Each row is a point. Each table stands for the endless flat space through its points: a line for two points, a plane for three, and so on. Write the one point that lies in both, or say that there is none.
In the rows, zero is written as 128.

First (2 x 3):
[[138 139 146]
 [138 137 154]]
Second (2 x 3):
[[150 146 160]
 [142 142 148]]
They share: [138 140 142]

First (2 x 4):
[[149 124 105 151]
 [125 132 101 167]]
Second (3 x 4):
[[143 114 113 161]
 [135 146 103 135]
 [131 150 107 128]]
They share: [143 126 104 155]

First (4 x 6):
[[133 157 160 155 109 154]
 [126 144 141 148 130 145]
 [130 146 151 134 120 137]
 [150 140 153 154 110 135]]
Second (3 x 6):
[[145 161 137 147 113 138]
 [122 149 146 174 102 145]
 [141 129 181 151 125 158]]
They share: [138 148 153 155 114 146]

First (4 x 8):
[[136 116 150  90 108 102 132 153]
 [127 134 150  90  93 123 111 129]
 [143 100 140 111 124 121 132 149]
 [147 128 138 111 104 129 118 143]]
Second (4 x 8):
[[139 125 145  92 107 109 138 131]
 [164  95 117  93 121 110 155 116]
 [154 107 126 108 133 114 146 100]
 [129 111 152 102  93 126 106 173]]
They share: no point

First (2 x 9):
[[135 169 139 141 135 149 126 118 118]
 [150 144 144 151 145 119 126 138 103]]
Second (3 x 9):
[[163 142 143 169 123 126 104 137  94]
 [160 156 156 155 149 141 128 118 119]
 [126 169 145 123 165 140 153 118 130]]
They share: [144 154 142 147 141 131 126 130 109]

First (3 x 11):
[[126 100 101 119 122 115 122 117 122 131 134]
 [136 120 139 121 106 133 124 155 126 147 140]
 [146 116  99  99 132 121 120 121 124 121 146]]
Second (3 x 11):
[[121 103 118 119 112 122 119 126 133 127 130]
 [133 119 105 114  99 108 105 111 136 136 120]
 [151 131 111 126 105 120  99 129 100 172 144]]
They share: no point

First (4 x 12):
[[120 100 115 121 134 114  94 146  97 168 148 127]
 [ 69 154 100  91 146 147 124 146  85 174 148 139]
 [123  98 120 127 138 109 100 148  94 170 150 118]
 [101 122 108 111 136 121 106 148  86 176 150 126]]
Second (2 x 12):
[[107 108 118 116 156 140 107 136 113 158 145 130]
 [108 106 114 117 159 143 103 130 115 163 146 123]]
They share: [106 110 122 115 153 137 111 142 111 153 144 137]

First (2 x 12):
[[150 158 133 149 126 127 130 113 116 140 128  98]
 [145 157 138 150 132 124 136 112 119 137 125 101]]
Second (4 x 12):
[[156 149 154 170 114 133 183 112 106 128 135  98]
 [129 152 132 139 148 117 147 120 130 131 121 116]
 [133 144 144 160 162  93 136 105 124 145 109  92]
 [137 145 144 160 152 102 146 108 121 141 115  95]]
They share: [135 155 148 152 144 118 148 110 125 131 119 107]

First (2 x 14):
[[122 112 119 132 136 114 125 143 109 163 156 117 149 146]
 [102 128 115 148 156  98  97 131  97 147 140 101 137 158]]
Second (3 x 14):
[[102 114 124 126 151 109 101 118  90 140 140  96 143 165]
 [111 106 138 144 140 100 126 153 120 155 156 118 151 175]
 [131 120 120 158 143  93 118 160 126 171 167 125 137 151]]
They share: no point

First (4 x 18):
[[137 173 117  93 148  77 117 154 160 133 133 101  97 173 127 146 147 110]
 [143 167 115  92 149  76 116 153 157 139 133  98  93 174 131 139 141 113]
 [155 139  99 120 129 120 136 137 137 119  97 130 121 142 135 139 157 137]
 [132 162 103 109 138  93 123 153 158 112 110 110 114 150 114 147 149 115]]
Second (4 x 18):
[[160 177 116 105 174 127 138 147 169 154  92 132 105 121 143 130 148 113]
 [164 169 130 143 137  99 141 134 111 107 118 113 111 170 115 117 170 131]
 [153 151 107 118 132 104 126 137 139 115 108 112 113 156 125 137 156 133]
 [150 141  94 103 130 109 114 135 157 120 100 108 113 147 131 148 148 137]]
They share: [147 150 103 112 135 105 129 144 146 121 107 119 114 150 129 141 152 127]

First (4 x 20):
[[134 133 133  92 145 120 134 113 160 105 160 129 111 148 108 109 161 138
   86  86]
 [146 142 120  94 156 120 122 108 160 125 145 128 111 162 115 118 152 136
   98 110]
 [140 139 136 128 160 132  80  98 154 159 136 111 108 160 129 145 143 150
  149 119]
 [138 125 143 116 177 116  90  91 162 139 150 103 105 158 136 133 159 154
  134 108]]
Second (6 x 20):
[[134 110 156  98 146 119  98 114 158 150 157 143  93 178 139 135 145 174
  122 135]
 [138 166 124 142 159 140 118  86 160 128 146 111 118 144  98 114 159 116
  127  61]
 [125 135 118 128 142 112  90 116 151 142 129 110  94 139  95 134 164 125
  131  99]
 [147 156 116 118 165 132 137  71 182 125 152 137 137 165  98 129 154 124
  133  68]
 [147 141 142  88 145 149 110 112 151 124 152 120 135 151 136 137 128 161
  108 117]
 [146 135 167 116 148 141 107 108 162 145 152 128 100 179 143 126 149 157
  121  98]]
They share: [136 138 135 114 148 130 104 107 155 136 146 121 110 153 117 130 149 144
 122 103]

First (5 x 24):
[[135 151 122 121 143 112 132 129 112 129 138 136 143 135 162 111 144 137
  113 157 132 162 113 113]
 [131 131 126 156 154 148 126 127  88 108 125 154 135 125 134 123 131 125
  116 149 160 150 127  93]
 [133 123 148 140 140 109 115 133 120 125 137 135 122 128 149 134 145 121
   97 148 131 178 111  91]
 [135 149 120 127 158 133 132 128 108 127 132 138 159 141 159 109 139 146
  127 151 142 152 119 114]
 [149 135 122 129 182 164 133 138 104 134 118 129 184 158 156  98 127 166
  142 132 159 134 137 116]]
Second (2 x 24):
[[147 138 126 121 173 147 142 113  94 131 114 123 129 131 154 116 136 148
  115 152 139 150 115 111]
 [135 138 126 139 137 117 118 155 118 125 144 147 171 149 154 104 136 136
  121 140 151 156 133 105]]
They share: [141 138 126 130 155 132 130 134 106 128 129 135 150 140 154 110 136 142
 118 146 145 153 124 108]

First (3 x 24):
[[121 154 110 124 142 129 108 131 143 157 100 180 117 155  90 140 126 173
  154 117 129 172  95 116]
 [109 138 112 124 134 135 112 117 135 145  98 152 109 145  88 128 124 155
  148 123 115 162 103 104]
 [103 143 117 106 126 141 101 124 145 148  78 145 119 150  68 122 110 152
  148 126 113 170  96  92]]
Second (3 x 24):
[[106 140 117 140 132 122 110 121  92 130 102 158 113 135 108 117 138 148
  158 139 121 154 113 108]
 [121 128 105 136 142 132 132 108 141 139 125 156  93 138 103 140 123 150
  137 112 112 149  97 102]
 [116 127 104 134 142 137 128 104 148 146 119 150  93 142  98 139 128 156
  139 111 110 154 104 109]]
They share: [111 132 109 136 138 132 120 110 127 141 111 152 101 140 101 130 133 154
 147 122 114 155 109 110]

First (4 x 24):
[[159 133 104 165 127  85  79 106 146 114 109 137 126  73  91 120 178 125
  145  90 140 102  91 121]
 [133 135 128 145 109 171 155 102 140 146 121 119 114 143 119 158 112 129
  129 118 152 104 181 149]
 [136 124 120 161 132 116 105 108 153 130 119 132 108 102  95 127 151 121
  133  98 136 117 126 123]
 [118 128 136 144 128 175 157 108 145 150 135 115 102 148 122 144 103 134
  125 117 135 115 188 139]]
Second (2 x 24):
[[132 127 110 148 118 144 115  95 145 139 112 126 113 120  98 130 132 129
  134  92 134 119 134 137]
 [153 136 128 154 121 135 121 116 139 130 127 123 122 114 110 130 135 132
  137 113 149 101 137 128]]
They share: no point
